Rows are points. Any point is a mix of the corners, with weights that add up to 1. It lies inside the corners' shape when no weight is negative. Say inside or outside, and name the corners with a negative weight.

Corners:
(1): [ 0.51 -0.20 -0.55]
(2): [-0.27  1.16  0.43]
(3): [-0.14 -0.39 -0.01]
(4): [-0.38  0.20 -0.20]
Points:
[-0.21  0.99  0.24] -> outside (3)
[-0.17 -0.20 -0.05] -> inside
[-0.46  0.23  0.13] -> outside (1)
[ 0.08 -0.28 -0.42] -> outside (2)

Corners:
(1): [-0.28  0.31 -0.22 -0.26  0.59 -0.51 -0.28 -0.19 -0.26]
(2): [-0.47 -1.46 -0.39  0.00 -1.42 -0.32 -1.17  0.02 -0.04]
(3): [ 0.16  0.75  0.47 -0.22  1.25  0.48 -0.32  0.57  0.00]
(4): [-0.41 -0.23  0.06  0.89 -0.74 -0.33 -0.07  0.52 -0.33]
(5): [ 0.36  0.54  0.04  0.02  0.09  0.05 -0.48  0.20 -0.11]
(6): [-0.03  0.63  0.17  0.06  0.54  0.40 -0.64  0.27  0.50]
(7): [-0.05 -0.97 -0.43 -0.05 -0.83 -0.59 -0.36 -0.02  0.15]
(8): [-0.29  0.39  0.29  0.39 -0.41 -0.73  0.41  0.03 -0.58]
(9): [-0.01  0.68  0.46  0.66  0.25 -0.16  0.38 -0.15 -0.37]
(10): [-0.48 -0.38 -0.41  0.03 -0.49 -0.18  0.05 -0.09 -0.30]
Points:
[-0.15 -0.17 -0.06 -0.03 -0.18 -0.13 -0.54  0.20 -0.03] -> outside (9)
[-0.15  0.12  0.02  0.04  0.02 -0.13 -0.30  0.19 -0.10] -> outside (9)
[-0.34 -1.01 -0.43  0.19 -1.10 -0.54 -0.40 -0.09 -0.17] -> outside (3, 6, 8)
[-0.18 -0.19 -0.09  0.11 -0.20 -0.06 -0.50  0.20 -0.07] -> outside (8)
[-0.19  0.06 -0.05  0.24 -0.24 -0.34 -0.04  0.06 -0.12] -> outside (2, 3)
[-0.02  0.48  0.23  0.16  0.25 -0.16 -0.11  0.19 -0.06] -> outside (2, 10)

Corners:
(1): [-0.37  0.30  0.24 -0.25  0.07 -0.29  0.12 -0.19  0.47 -0.08  0.69 -0.69
  0.68  0.59]
(2): [ 0.88  0.23  0.38 -0.06 -0.51 -0.05  0.06  0.33  0.27 -0.76 -0.59  0.64
 -1.12 -0.42]
(3): [-0.70  0.33  1.15 -0.27  0.40  0.56  0.33 -0.41  0.05  0.66 -0.40  0.79
 -0.31 -0.36]
(4): [ 0.17  0.38 -0.48 -0.42 -0.30 -0.69  0.24 -0.16  0.22 -0.12  0.14  0.25
  0.47  0.47]
(5): [-0.73  0.25  0.53 -0.13 -0.37  0.44 -0.13 -0.21 -0.16 -0.20  0.32 -0.03
  0.50  0.37]
(6): [-0.25  0.16 -0.16 -0.75 -0.01 -0.75 -0.74 -0.27 -0.65  0.21  0.52 -0.14
  0.20  0.71]
(7): [-0.62  0.41 -0.35 -0.18 -0.20 -0.62 -0.47  0.37  0.01  0.10  0.02 -0.08
  0.21  0.44]
(8): [ 0.23  0.36  0.59  0.53 -0.24  0.06  0.95  0.56  0.28 -1.01 -1.39 -0.01
 -0.87 -0.37]
(9): [ 0.29  0.22  0.04 -0.08  0.37 -0.29 -0.36 -0.02 -0.12  0.11 -0.03  0.18
  0.37  0.70]
(10): [-0.15  0.33 -0.23 -0.43  0.32  0.13 -0.43 -0.68  0.05 -0.39  0.32  0.35
 -0.01  0.57]
(11): [ 0.41  0.17  0.24 -0.06 -0.30  0.75  0.40  0.64 -0.31 -1.15 -0.93  0.21
 -0.81 -0.96]
(12): [ 0.88  0.11  0.26 -0.11 -0.02  0.55  0.47  0.78  0.10 -0.42 -0.61 -0.05
 -0.81  0.35]
(13): [ 0.21  1.25  0.93  0.31 -0.06  0.56  0.64 -0.57  0.18  0.48  0.03  0.42
 -0.67 -0.07]
(14): [ 0.48 -0.43 -0.26  0.19 -0.08  0.35  0.41  0.09  0.40 -0.86 -0.72 -0.17
 -0.74 -0.42]
(15): [-0.04 -0.15 -0.26 -0.36  0.11 -0.77  0.39  0.12 -0.47  0.48  1.19  0.27
  0.39  0.34]
Points:
[ 0.06  0.24  0.32 -0.11 -0.01  0.09  0.27 -0.07  0.08 -0.17 -0.10  0.17
 -0.18  0.05] -> outside (7)
[ 0.12  0.35  0.09 -0.08 -0.17  0.08  0.04  0.00  0.11 -0.47 -0.24  0.07
 -0.25  0.16] -> outside (3, 15)
[ 0.19  0.21  0.33 -0.09 -0.06  0.05  0.32  0.09  0.03 -0.17 -0.10  0.12
 -0.22  0.07] -> outside (7, 10)
[ 0.24  0.01 -0.03 -0.29 -0.06 -0.25  0.10  0.09 -0.08 -0.41 -0.10  0.24
 -0.25 -0.09] -> outside (5, 7, 12, 13)
[ 0.15  0.20 -0.12 -0.24 -0.03 -0.18 -0.22  0.08 -0.17 -0.12  0.09  0.11
  0.01  0.40] -> outside (1, 3, 8)

Corners:
(1): [-0.59 -0.24 -0.34 -0.09  0.23 -0.71  0.29 -0.56  0.84 -0.15  0.56  0.65
  0.18 -0.56  0.01 -0.03 -0.12  0.18  0.55  0.08]
(2): [ 0.17  0.84  0.21 -0.44  0.77 -0.29 -0.40 -0.23 -0.12 -0.53  0.60  0.39
 -0.13  0.12 -0.18 -0.35  0.20  1.08  0.30 -0.11]
(3): [-0.75 -0.29 -0.57  0.31 -0.25  0.20  0.84 -0.30  0.86  0.76  0.54  0.53
 -0.37 -1.03  0.14 -0.19  0.28  0.55 -0.17 -0.01]
(4): [-0.06 -0.43 -0.58 -0.44  0.16  0.39 -0.36  0.74  0.28 -0.05 -0.44 -0.75
  0.47 -0.11 -0.21 -0.48  0.38 -0.29 -0.65 -0.07]
(5): [ 0.94 -0.27 -0.39 -0.47  0.16 -0.04  0.91  0.51  0.16  0.28  0.15 -0.32
 -0.35  0.11  0.14 -0.46  0.09 -0.51  0.86 -0.09]
(6): [-0.79 -0.31 -0.20  0.29  0.39 -0.32  0.97 -0.38  0.65 -0.61 -0.17  0.01
 -0.32 -1.21  0.49  0.26  0.52  0.55  0.35  0.23]
(7): [ 0.35  0.40 -0.27  0.56  0.43  0.10  0.11 -0.36 -0.32 -0.49 -0.12  0.49
 -0.21 -0.28 -0.16 -0.24 -0.05  0.25 -0.36 -0.93]
(8): [-0.64  1.10  0.62 -0.31  0.51 -0.22 -0.30 -0.67 -0.51  0.02  0.60 -0.02
  0.71  0.19  0.12  0.15  0.34  0.05  0.82 -0.51]
(9): [-1.27 -0.40 -0.17  0.11 -0.16 -0.16  0.51 -0.36  0.00 -0.25  0.34  0.28
  0.37  0.03  0.52 -0.44  0.57  0.23  0.05  0.54]
(10): [ 0.76  0.73 -0.25  0.46  0.03 -0.51  0.11  0.08 -0.39  0.05 -0.40  0.13
  0.31 -1.07 -0.36 -0.68  0.35  0.42  0.39  0.09]
(11): [-0.50  0.07 -0.60 -0.09 -0.46 -0.27  0.32 -0.47  0.30 -0.16 -0.14 -0.06
 -0.46 -0.43 -0.44 -1.16 -0.06  0.13  0.15  0.09]
(12): [-0.78 -0.02  0.13  0.38 -0.59 -0.54  0.74 -0.04  0.10  0.36  0.52 -0.20
 -0.71 -1.37  0.90  0.07  0.05 -0.48 -0.59  0.44]
(13): [ 0.29 -0.82 -0.42  0.20 -0.13  0.32 -0.38  1.10  0.17  0.28 -0.20 -1.04
  0.31  0.52  0.24 -0.61 -0.39  0.21  0.73 -0.63]
(14): [-0.60  0.52 -0.43  0.22  0.15 -0.05  0.18  0.52  0.25 -0.32 -0.22  0.43
 -0.29 -0.93  0.51 -0.78 -0.25  0.23  0.27  0.46]
(15): [-0.14 -0.34  0.86 -0.68 -0.32  0.52 -0.11  0.36  0.31 -0.08 -0.45 -0.25
  0.56  0.66 -0.13 -0.41 -0.14  0.56  0.13 -0.29]
(16): [ 0.30  0.75 -0.27 -0.11 -0.24 -0.32  0.22 -0.41 -0.06 -0.37  0.71 -0.38
  0.16 -0.90  0.55 -0.19  0.22  0.40 -0.07  0.02]
(17): [-0.41 -0.11  0.03  0.09 -0.14  0.02  0.03  1.17  0.69 -0.09 -0.15 -0.61
 -0.25  1.04 -0.26 -0.29 -0.40  0.24  0.00  0.05]
(18): [ 0.56 -0.62 -0.50 -0.57 -0.31  0.27 -0.79  0.61  0.64 -0.09 -0.22 -0.61
  0.00  1.36 -0.54  0.10  0.20 -0.19  0.30  0.14]
(19): [ 0.75 -0.10 -0.23 -0.18  0.38 -0.04  0.05  0.28  0.37  0.18 -0.53 -0.87
  0.13  0.69  0.20 -0.21 -0.81  0.19 -0.18  0.22]
(20): [ 0.26  0.76  0.39 -0.10  0.27 -0.53 -0.32 -0.32 -0.04 -0.10 -0.50  0.26
  0.54  0.10  0.12 -0.49  0.83  0.24  0.28 -0.58]
(21): [ 0.40  0.95  0.37  0.96  0.27 -0.07 -0.25 -0.52  0.31 -0.12  0.33 -0.23
  0.15 -0.48 -0.26 -0.84  0.00  0.15  0.02 -0.25]
Points:
[ 0.11  0.06 -0.17  0.00  0.08 -0.08  0.14  0.12  0.32  0.04 -0.03 -0.28
  0.03  0.00  0.08 -0.30 -0.13  0.23  0.05  0.02] -> inside
[-0.15 -0.16 -0.04 -0.43 -0.05  0.00 -0.20  0.36  0.16 -0.03 -0.17 -0.28
  0.10  0.56  0.01 -0.35 -0.09 -0.03  0.15 -0.09] -> outside (3, 6, 10, 16, 21)
[ 0.20  0.83  0.18  0.19  0.11 -0.13 -0.08 -0.30 -0.22 -0.19  0.19 -0.01
  0.11 -0.48  0.04 -0.65  0.34 -0.03  0.04 -0.08] -> outside (1, 3, 6, 13, 17, 19)
[-0.16 -0.13 -0.19 -0.08 -0.04 -0.08  0.07  0.11  0.30 -0.09  0.05 -0.16
  0.03  0.12  0.06 -0.22  0.14  0.10  0.16  0.09] -> inside
[-0.12  0.14 -0.13 -0.07 -0.03 -0.02  0.12  0.12  0.12 -0.09  0.02 -0.13
 -0.03 -0.18  0.02 -0.45  0.20  0.11  0.20 -0.07] -> outside (1, 19)

Corners:
(1): [-0.32 -0.48  0.47  0.52  0.24  0.85 -0.37 -0.31 -0.14  0.27 -0.01  0.07
  0.76 -0.05  0.30  0.65  0.01  0.79 -0.88  0.44]
(2): [ 0.16 -0.93  0.83 -0.04  0.23  0.52  0.60  0.10 -0.22 -0.03  0.03 -0.21
  0.37  0.29 -0.34  0.15  0.04  0.30 -0.67 -0.05]
(3): [ 0.23 -0.01 -0.24  0.23 -0.10  0.09 -0.40 -0.92 -0.36 -0.32 -0.03  0.70
  0.48  0.25 -0.43  0.10 -0.37  0.04 -0.51 -0.47]
(4): [-0.22  0.96  0.28 -0.51 -0.46 -0.15 -0.01 -0.24  0.49 -0.31 -0.14  0.00
 -0.99 -0.43 -0.18  0.04  0.04 -0.14  0.69  0.42]
(5): [ 0.20  0.43 -0.19 -0.03 -0.15 -0.11 -0.06  0.39  0.63 -0.65 -0.24 -0.28
 -0.21 -0.31  0.05 -0.55  0.78 -0.15 -0.13  0.69]
(6): [-0.36  0.85  0.13  0.24 -0.83  0.03 -0.22  0.54  0.73  0.18 -0.47  0.32
 -0.36 -0.74 -0.76 -0.46  0.20 -0.78  0.33  0.83]
(7): [-0.89  0.27 -0.11  0.46 -0.59 -0.37  0.20  0.58  0.56 -1.01 -0.05  0.14
 -0.61 -0.51 -0.50 -0.28 -0.26  0.41  0.34 -0.21]
(8): [-0.28 -1.15  0.62  0.15  0.39 -0.35 -0.33 -0.48  0.20  0.56  0.44  0.44
  0.54  0.18  0.13 -0.34  0.18  0.73 -0.63 -0.40]
(9): [ 0.38 -0.04  0.75  0.35  0.90  0.52 -0.58 -0.37  0.20  0.29 -0.44 -0.07
  0.90  0.35  0.14  0.13  0.06 -0.28  0.24 -0.37]
(10): [-0.38  0.25  0.53 -0.33  0.29 -0.07 -0.22 -0.06  0.29 -0.21  0.11 -0.81
  0.32 -0.38  0.66  0.38 -0.65 -0.50 -0.52 -0.17]
(11): [-0.43 -0.57  0.12  0.08 -0.15 -0.32 -0.52 -0.07 -0.38  0.10 -0.07 -0.41
  0.52  0.60  0.75  0.16 -0.67  0.43 -0.44 -0.53]
(12): [ 0.01 -0.29  0.41 -0.43  0.31  0.24 -0.83 -0.33 -0.22 -0.22  0.09 -0.51
  0.70 -0.47  0.19 -0.50 -0.10 -0.53  0.47  0.05]
(13): [-0.34  0.60 -0.19  0.46  0.24 -0.09  0.70  0.30 -0.52 -0.09  0.18  0.24
 -0.22 -0.60 -0.71  0.47  0.45  0.69 -0.18  1.15]
(14): [-0.60  0.66 -0.37 -0.14 -0.33 -0.03  0.20  0.25  0.07 -0.04 -0.64 -0.54
 -1.17 -1.34 -0.27 -0.48  0.25 -0.41  0.36 -0.04]
(15): [ 0.12 -0.74  0.62  0.64  0.71  0.18 -0.05 -0.36 -0.40  0.07  0.34  0.07
 -0.02  0.40  0.65  0.40  0.14 -0.34  0.09 -0.36]
(16): [-0.68  0.70 -0.02 -0.13  0.21  0.37 -0.58 -0.11  0.21 -0.24 -0.43 -0.72
 -0.79  0.05 -0.40 -0.55  0.01 -0.59 -0.01  0.24]
(17): [ 0.41  0.39  0.10  0.94 -0.52 -0.11  0.44  0.52 -0.02  0.17  0.50  0.32
 -0.54 -0.71 -0.75  0.16  0.51  0.86 -0.73 -0.18]
(18): [ 0.12 -0.44 -0.39  0.95 -0.25 -0.27  0.67 -0.05  0.12  0.32  0.78 -0.07
  0.40 -0.15 -0.55 -0.13 -0.17  0.72 -0.16  0.14]
(19): [ 0.06 -0.78  0.42  0.21 -0.17 -0.04 -0.42 -0.32 -0.20  0.50  0.19 -0.56
  0.83  0.13  0.16  0.96  0.76 -0.34 -0.55 -0.73]
(20): [ 0.06 -0.99  0.82  0.21  0.87  0.08 -0.72 -0.23  0.05  0.02 -0.59 -0.73
  0.01  0.16  0.35  0.57 -0.71 -0.25 -0.08 -0.21]
(21): [ 0.02 -0.53 -0.09 -0.26  0.80  0.49 -0.67  0.17 -0.03 -0.29  0.04 -0.15
  0.16  0.25  0.22  0.28 -0.47  0.01  0.03 -0.40]
Points:
[ 0.22 -0.36  0.62  0.37  0.19  0.15 -0.10 -0.25 -0.32  0.30  0.13 -0.10
  0.73  0.07  0.05  0.67 -0.04 -0.02 -0.25  0.06] -> outside (5, 7, 8, 14, 16, 21)
[-0.16 -0.23  0.29  0.15  0.21  0.13 -0.21 -0.13 -0.06  0.02  0.01 -0.16
  0.07 -0.07 -0.03  0.08 -0.11  0.01 -0.13 -0.11] -> outside (5)
[-0.29 -0.24  0.28  0.21  0.05  0.02 -0.01 -0.09  0.05  0.02  0.07 -0.03
 -0.13 -0.19 -0.17  0.17 -0.06  0.18 -0.31 -0.10] -> outside (5, 9, 11, 12)
[ 0.26 -0.22  0.36  0.19  0.18  0.06 -0.16 -0.08  0.03  0.03  0.18  0.05
  0.26 -0.09 -0.16  0.11  0.09 -0.06 -0.15 -0.04] -> outside (1, 7, 11, 14, 16)
